Rows are points. The last column is the point's height on a tilted bowl or saddle (a function of degree 2), plus a little noise. Along how many of its main directions does it bend up, bend down or stay straight?
In the rows, 100 means zero.

Points:
98 138 115 160
54 78 114 148
111 25 139 101
82 90 141 119
122 79 53 127
94 75 116 129
87 111 128 134
81 88 133 125
127 103 147 128
74 94 141 122
89 122 5 66
158 43 80 143
133 79 142 120
120 134 116 174
96 42 16 59
130 122 77 180
114 118 90 161
Directions: 1 up, 1 down, 1 straight

Points (15 x 4):
65 79 178 5
171 127 5 164
84 151 126 112
15 77 93 80
89 90 28 125
92 151 84 145
114 64 182 46
34 78 102 66
182 97 99 132
66 99 108 69
108 86 107 71
64 88 108 62
123 105 69 105
61 110 129 63
77 86 66 93
Directions: 1 up, 0 down, 2 straight

Points:
109 99 101 114 98
77 63 117 134 72
80 71 87 129 80
123 156 94 53 69
120 148 91 167 118
70 30 86 81 110
107 111 134 98 91
138 93 66 107 87
15 129 128 38 17
161 121 98 128 76
132 181 61 107 73
82 78 126 158 71
120 126 68 70 95
84 157 98 127 107
5 160 56 74 5
110 155 68 126 96
79 13 88 69 132
34 98 69 73 75
91 92 79 118 93
59 97 100 141 80
53 144 149 86 54
61 185 115 116 91
103 128 97 102 100
91 132 108 76 91
120 117 116 131 98
Directions: 1 up, 3 down, 0 straight

Points:
111 83 51 95 112
84 128 95 179 110
129 95 96 113 113
150 44 73 48 128
93 84 95 109 108
105 89 82 72 104
91 118 109 38 110
44 108 117 143 117
133 141 121 80 122
136 118 122 65 122
100 95 94 97 108
116 120 145 114 105
195 45 63 146 195
93 97 68 86 106
85 121 91 98 113
81 111 123 129 102
78 114 101 103 112
118 80 107 109 111
81 109 99 66 108
131 116 110 111 111
66 133 164 55 148
126 69 90 68 114
Directions: 3 up, 1 down, 0 straight

Points:
116 109 92 89 89 36 108
53 127 105 88 101 72 96
32 101 141 115 154 130 145
140 101 104 115 56 121 79
139 126 113 130 105 103 83
104 139 70 136 72 91 95
35 54 96 125 87 106 132
112 112 80 117 152 92 141
102 107 109 74 104 160 93
84 101 107 122 68 138 84
82 87 121 138 50 46 81
58 71 164 69 116 82 135
89 93 60 69 68 115 124
68 114 90 72 148 151 105
111 50 140 129 94 95 94
129 96 92 67 110 149 100
63 125 98 96 120 69 104
129 27 120 100 77 84 129
79 152 137 130 176 87 195
97 71 104 160 107 110 108
119 177 123 122 87 54 75
132 172 43 60 96 89 80
63 96 154 55 38 52 181
107 98 130 62 80 132 119
120 156 95 93 139 131 109
38 103 137 117 5 127 98
97 111 116 58 136 157 101
77 153 132 112 129 108 108
81 56 37 81 117 126 131
125 32 84 82 121 129 113
94 88 110 101 175 95 157
167 123 98 104 140 67 135
107 80 61 129 71 111 125
85 83 106 85 90 81 107
129 88 101 81 114 51 120
101 140 124 96 133 159 103
120 164 81 56 94 117 85
83 104 107 90 92 122 94
39 90 100 136 144 135 169
155 101 103 117 31 106 90
79 73 103 116 54 77 110
145 35 61 91 160 70 127
74 131 55 127 54 162 142
34 66 99 122 52 113 131
97 190 119 146 83 32 61
180 42 54 100 69 175 124
161 113 140 106 126 76 145
Directions: 2 up, 1 down, 3 straight

Points, 45 rows:
92 57 128 112 47 158 79
125 126 141 84 70 105 76
134 102 97 115 93 101 96
97 62 111 15 108 47 9
123 76 111 93 150 154 115
124 37 102 165 104 72 112
89 110 89 67 122 131 82
100 72 87 88 67 96 97
113 123 92 62 115 93 89
84 107 103 53 92 77 81
42 113 134 53 109 85 53
82 114 110 94 68 92 108
109 127 23 86 96 132 32
94 86 88 127 47 121 127
72 31 126 97 132 56 68
95 86 121 137 110 120 109
138 88 122 69 98 146 50
58 84 112 141 142 132 110
103 106 103 114 164 54 127
128 112 86 85 119 148 71
88 133 112 89 48 99 119
85 110 51 121 82 74 93
70 89 119 96 108 148 77
122 115 18 131 117 52 38
85 83 97 57 126 124 81
128 78 121 69 104 82 75
104 88 93 149 104 77 111
195 114 117 84 122 83 49
164 111 122 74 104 134 47
86 77 135 118 141 67 109
130 110 120 53 114 86 81
121 69 119 88 124 114 101
94 81 99 57 104 163 44
64 62 112 156 130 181 90
155 105 78 109 80 109 73
129 54 87 114 128 95 112
150 66 138 123 70 94 70
29 60 148 104 104 82 42
173 64 159 122 82 133 23
178 83 111 87 50 42 31
75 62 73 119 145 66 103
40 86 26 61 133 72 5
143 112 66 129 141 156 77
91 80 40 69 93 102 55
80 73 90 106 82 120 101
Directions: 1 up, 4 down, 1 straight

Points:
103 124 93 47 145 124 147 133 64
138 98 66 50 79 51 5 87 48
85 66 142 73 106 95 115 7 81
71 92 82 104 102 147 113 86 104
85 87 114 81 71 91 136 87 95
106 115 89 150 70 75 60 101 70
74 101 94 83 123 62 116 111 84
74 107 122 107 87 53 89 105 80
56 140 141 88 88 93 119 60 58
48 90 150 98 67 99 73 107 82
96 89 138 80 102 121 91 116 103
129 74 128 75 152 124 108 6 98
55 102 96 97 161 144 113 46 99
78 85 92 149 105 123 79 145 113
120 110 90 90 108 142 150 53 76
148 128 63 53 192 106 121 118 52
132 73 141 119 64 119 83 48 88
89 133 99 106 38 112 38 173 78
70 61 101 83 143 89 109 62 90
129 122 107 125 111 115 121 147 86
98 102 99 114 126 68 111 125 91
85 156 98 93 80 100 94 64 54
110 92 157 112 105 100 68 117 88
82 76 154 39 81 96 78 110 85
98 175 127 129 94 78 83 112 48
107 104 151 138 94 117 111 47 85
108 77 72 136 78 104 109 96 87
91 114 148 109 75 144 90 68 103
107 78 105 116 104 112 142 90 95
100 128 95 93 63 90 88 92 74
122 105 112 100 134 130 82 43 115
135 120 121 59 55 94 81 75 89
123 181 146 42 104 122 133 101 43
76 156 103 61 120 107 68 145 52
54 126 148 120 113 76 105 155 75
89 61 100 129 87 92 133 100 93
118 164 141 122 95 94 69 146 59
96 106 129 112 97 80 82 84 90
103 56 100 79 30 152 117 27 47
99 136 109 74 149 77 153 118 54
75 97 113 110 137 100 151 43 71
114 174 144 84 55 138 81 106 78
100 95 95 123 111 119 94 48 104
56 111 107 115 87 73 96 80 72
94 134 89 103 82 111 82 134 94
101 62 82 119 40 173 67 103 101
92 82 135 97 80 111 75 91 99
107 103 124 85 135 105 79 115 91
87 127 59 113 118 140 111 108 103
77 102 113 126 121 104 102 180 93
128 81 94 76 67 116 113 115 114
112 80 72 67 91 117 135 104 103
120 51 102 65 82 140 126 107 114
118 146 144 125 112 138 86 99 87
36 104 137 89 149 89 49 95 63
86 130 66 82 107 137 142 125 78
125 183 105 104 129 172 88 121 79
155 175 120 72 72 96 109 89 60
77 127 75 77 114 85 101 112 74
58 127 75 70 92 142 107 111 77
26 110 136 77 150 72 110 43 50
169 117 95 95 109 82 121 144 93
161 97 97 74 55 86 140 87 103
118 116 102 56 121 88 46 73 86
134 103 93 113 83 66 108 108 89
110 123 104 129 120 128 78 113 107
127 82 20 116 104 101 174 17 5
54 123 134 87 137 108 100 104 73
79 93 123 127 99 76 80 135 91
97 57 113 78 100 98 85 119 101
45 132 157 104 114 79 85 80 66
Directions: 1 up, 4 down, 3 straight

Points (69 x 9):
45 74 40 87 97 59 125 100 128
91 80 106 126 65 87 91 76 123
96 131 106 83 60 112 109 157 139
129 100 73 107 90 65 105 68 93
147 109 78 92 89 157 59 72 43
121 111 117 96 80 75 106 128 79
91 119 62 96 118 111 75 105 124
74 89 131 152 90 102 108 79 130
77 17 76 72 115 61 65 83 155
101 159 117 58 76 104 76 83 138
91 139 115 70 79 140 59 117 105
75 72 117 64 141 71 67 67 179
79 103 103 98 164 104 62 84 190
59 178 120 117 138 138 96 182 192
115 108 97 75 123 135 94 72 106
129 151 117 57 105 86 103 77 154
153 79 91 116 115 41 125 126 39
94 101 140 75 83 131 127 71 111
96 110 137 92 112 134 46 66 81
83 133 146 99 97 104 108 98 88
86 120 70 80 78 78 39 100 85
87 83 115 87 105 69 75 119 100
93 92 115 136 162 150 92 146 191
36 142 103 76 108 59 141 80 170
82 83 147 78 71 121 113 100 103
140 100 55 75 87 82 114 107 119
120 68 122 73 79 152 60 156 121
104 158 123 128 121 32 61 143 30
92 134 98 129 46 75 69 74 49
166 170 88 74 52 60 84 87 151
71 155 121 92 74 107 112 44 125
101 88 128 56 83 101 103 101 106
145 101 23 152 114 127 103 97 99
73 87 141 59 148 109 49 140 120
96 140 95 86 99 111 124 111 149
75 77 167 57 138 69 5 128 99
117 68 166 58 120 94 124 109 35
84 75 106 123 88 90 82 89 129
132 89 109 72 130 131 59 183 107
106 130 137 89 102 128 84 76 93
77 88 99 97 134 62 85 55 181
61 72 139 116 128 89 181 121 83
104 20 115 121 127 61 139 133 84
96 86 77 135 84 110 111 93 139
91 94 106 131 103 94 97 139 120
64 99 73 84 160 82 83 120 178
112 57 139 108 116 128 129 108 80
115 117 92 115 109 99 76 152 115
88 105 88 78 112 138 93 136 128
147 126 64 76 98 131 77 146 156
133 105 92 74 183 107 66 72 146
44 77 90 100 127 66 109 133 144
132 107 101 116 82 86 114 61 73
115 60 85 167 104 121 90 135 179
117 133 151 110 61 94 114 92 35
100 82 153 75 136 89 127 97 85
109 117 103 114 115 109 81 129 110
98 127 111 33 126 119 137 66 175
139 89 99 98 76 28 148 83 54
101 69 104 110 121 171 98 128 129
99 102 74 60 130 53 104 93 139
67 149 152 127 101 126 108 42 103
69 69 121 105 145 113 90 112 164
135 114 74 72 97 70 82 83 111
94 48 80 91 95 89 107 83 123
172 89 130 104 55 115 47 129 64
116 108 76 123 100 100 141 101 121
51 116 143 20 68 90 110 92 133
80 91 90 59 94 137 58 118 98
Directions: 3 up, 3 down, 2 straight

Points:
86 121 166 90 79 82 88 126 124
122 106 112 99 103 97 97 65 99
82 113 52 129 163 122 108 107 137
60 113 149 133 133 168 110 144 151
66 76 25 106 68 141 105 43 149
129 126 87 74 70 113 90 108 119
82 81 86 85 39 60 126 141 165
80 141 117 80 103 122 127 96 120
84 60 110 94 84 71 78 105 118
27 123 142 137 64 151 89 115 145
118 86 81 156 100 116 143 59 128
84 120 105 89 91 69 99 136 128
99 78 105 128 99 58 110 125 127
100 97 92 54 82 76 37 130 138
70 118 97 122 124 99 71 98 112
142 114 80 66 94 88 135 100 130
101 71 121 96 92 26 114 140 148
86 153 88 171 81 92 125 125 147
94 17 77 111 136 111 75 66 124
124 71 87 115 137 79 85 85 111
82 83 100 107 115 40 152 68 141
89 91 134 134 129 119 123 121 121
118 35 95 107 89 74 67 159 153
130 63 126 58 114 53 43 150 146
161 90 84 132 116 61 121 163 163
150 119 92 105 91 123 66 113 113
131 90 44 128 113 87 94 79 125
15 130 128 111 143 38 108 92 165
137 104 116 59 96 66 77 129 126
119 142 135 127 89 85 126 113 121
79 50 143 111 66 88 59 125 131
159 168 69 143 183 76 80 60 165
129 70 142 122 97 94 84 97 106
161 125 106 77 164 100 19 130 141
89 63 90 49 110 105 143 146 156
111 162 127 118 86 120 83 108 115
101 106 141 90 66 86 113 108 117
114 108 68 99 91 83 87 54 114
102 79 86 185 150 85 107 127 154
40 82 47 127 127 76 100 75 146
101 44 61 89 130 94 5 90 137
89 120 151 79 122 106 102 147 129
38 123 168 86 148 81 123 93 148
182 114 107 71 38 117 91 191 195
74 80 95 58 68 64 97 142 152
78 68 80 76 108 97 87 83 114
96 93 130 25 149 85 89 73 129
96 102 117 131 62 113 83 145 128
114 114 122 108 136 132 100 97 105
100 121 87 85 82 147 160 103 138
67 146 127 109 151 125 71 139 136
133 163 97 77 85 105 84 93 120
115 124 89 65 123 141 62 114 117
119 112 136 134 159 129 91 32 119
116 95 106 103 115 84 93 71 101
90 133 89 94 91 49 94 131 137
102 61 66 115 59 128 132 91 136
122 62 77 128 110 138 120 100 123
101 118 125 81 138 106 83 130 116
68 92 72 95 46 133 79 97 133
90 133 81 90 136 98 89 97 115
88 108 100 91 95 83 56 116 116
43 84 107 112 125 114 116 68 121
108 137 101 99 133 105 85 140 121
114 126 93 128 114 103 94 127 116
90 130 155 114 117 93 113 89 112
110 115 103 124 188 116 151 73 147
118 86 119 59 59 118 96 97 119
138 90 72 115 59 67 127 102 140
149 156 52 113 78 60 87 103 150
53 105 72 63 122 138 110 118 141
86 111 91 130 99 94 97 131 121
103 96 61 146 59 77 114 137 153
47 76 102 172 145 39 67 106 161
Directions: 8 up, 0 down, 0 straight

Points, 65 rows:
141 104 127 98 68 85 105 81 150
60 111 64 97 113 85 92 19 53
119 99 82 52 42 113 138 105 195
57 129 102 125 92 148 113 119 105
50 59 120 160 101 91 116 118 95
68 108 138 57 85 82 119 62 128
94 50 167 135 62 66 60 73 79
77 113 139 59 74 68 115 68 126
122 127 114 82 61 119 85 93 155
108 115 145 70 61 75 94 122 109
111 20 67 107 89 57 91 107 25
119 93 60 80 124 95 146 95 89
96 149 117 97 103 141 128 115 129
113 68 115 109 99 114 120 136 90
97 83 54 107 26 138 82 129 113
100 179 66 77 100 124 136 64 185
136 77 70 39 88 123 116 83 167
124 119 64 102 125 19 75 96 95
63 68 135 44 140 63 95 101 56
167 105 125 95 89 168 89 95 122
9 107 125 125 108 95 117 85 112
109 125 121 154 131 103 55 111 158
67 136 62 94 121 47 68 29 43
156 85 81 53 135 103 39 45 52
120 155 114 45 48 102 78 93 167
142 143 80 98 90 86 96 92 145
101 61 101 119 66 64 64 74 78
109 124 86 59 56 128 42 113 126
125 107 72 90 140 125 35 84 91
112 90 120 134 73 120 115 65 136
114 124 121 66 102 68 127 116 130
101 95 97 60 101 120 124 93 140
142 58 69 68 77 118 89 138 99
77 120 163 66 100 116 123 113 128
89 61 122 128 78 56 71 64 77
91 110 137 135 195 118 117 82 146
123 107 122 59 108 127 95 114 133
130 68 99 74 123 117 114 109 106
79 132 87 102 81 137 114 125 111
140 161 94 92 104 79 73 63 156
128 112 132 81 83 72 123 87 152
110 133 138 156 124 70 74 84 173
126 47 116 101 110 124 126 69 112
89 109 96 105 109 96 139 104 116
127 87 63 94 67 58 125 92 109
62 106 130 102 92 88 80 69 111
104 81 85 122 52 149 133 101 142
104 82 122 88 54 114 191 93 189
98 149 101 83 118 137 119 58 166
133 98 98 112 141 87 66 151 128
168 99 81 135 93 129 33 94 88
142 81 83 78 80 136 111 120 133
106 118 98 91 124 106 98 72 127
104 16 91 48 43 69 118 130 64
93 61 75 93 68 72 104 75 84
44 123 63 88 88 131 95 79 116
122 117 109 117 75 146 83 87 132
67 19 107 117 83 79 56 54 9
142 77 40 106 54 85 106 131 86
142 56 45 147 71 109 85 94 72
106 135 88 141 73 123 70 131 102
88 149 89 138 49 105 104 56 165
111 109 97 94 112 106 66 86 118
60 72 104 92 75 163 121 45 167
144 94 92 103 76 142 126 123 119
Directions: 1 up, 3 down, 4 straight

Points (62 x 9):
154 105 59 114 124 76 131 55 11
115 90 86 65 106 104 111 144 102
104 85 92 116 82 81 113 116 101
115 156 61 145 145 80 69 74 5
128 77 62 107 100 118 80 89 62
117 73 55 94 126 69 96 64 32
131 101 123 110 131 54 149 54 19
116 122 79 132 81 5 110 124 19
155 73 88 98 99 82 77 130 66
99 126 139 109 38 130 92 55 61
120 128 85 137 99 64 112 114 77
102 107 86 117 51 21 147 123 79
34 126 111 64 141 121 57 93 83
81 107 135 92 98 89 142 70 95
97 43 99 114 130 59 50 115 56
123 118 132 120 101 71 111 91 74
107 105 102 108 86 94 106 86 95
75 98 110 112 81 101 99 93 101
101 75 157 152 87 97 131 63 63
118 85 115 171 110 121 151 61 51
65 27 101 68 32 120 165 90 90
137 106 157 124 94 64 71 171 102
125 93 101 88 118 78 128 39 43
143 98 59 101 131 74 106 123 55
135 56 140 101 114 123 96 53 43
108 108 166 110 106 96 79 128 103
91 123 91 118 79 84 45 145 73
102 97 108 138 110 85 117 129 111
107 85 90 116 120 118 95 104 84
91 117 73 51 95 67 94 91 82
106 83 98 99 46 84 86 142 82
97 102 41 110 133 77 128 113 50
107 145 76 132 143 90 124 144 77
122 100 93 49 8 137 156 69 91
103 120 113 70 82 85 107 89 97
86 135 97 107 107 110 102 114 94
131 94 151 71 59 55 58 81 49
91 97 98 93 99 114 98 45 88
126 90 152 87 111 77 98 73 69
29 103 92 123 131 90 76 112 59
124 32 79 105 115 87 68 156 43
98 113 107 61 95 117 138 158 116
96 112 144 110 95 65 135 69 73
107 118 120 121 86 54 99 32 14
120 45 97 150 157 90 34 106 14
92 122 69 89 77 99 90 91 92
89 138 110 146 111 101 116 104 88
127 47 73 98 71 105 48 158 27
120 45 103 79 133 56 148 105 89
86 89 53 57 32 110 136 98 94
125 147 93 128 59 55 136 119 85
128 83 75 88 98 39 154 90 73
83 101 51 97 93 93 109 62 77
84 49 91 127 98 170 99 103 30
102 86 141 143 108 142 100 124 94
90 88 76 122 79 127 92 114 82
134 134 119 115 149 96 122 96 50
106 118 62 110 101 104 89 138 83
40 120 74 103 78 165 125 130 53
116 48 174 142 111 106 142 102 99
157 91 128 109 136 60 138 109 72
113 100 94 158 50 97 116 63 57
Directions: 1 up, 5 down, 2 straight
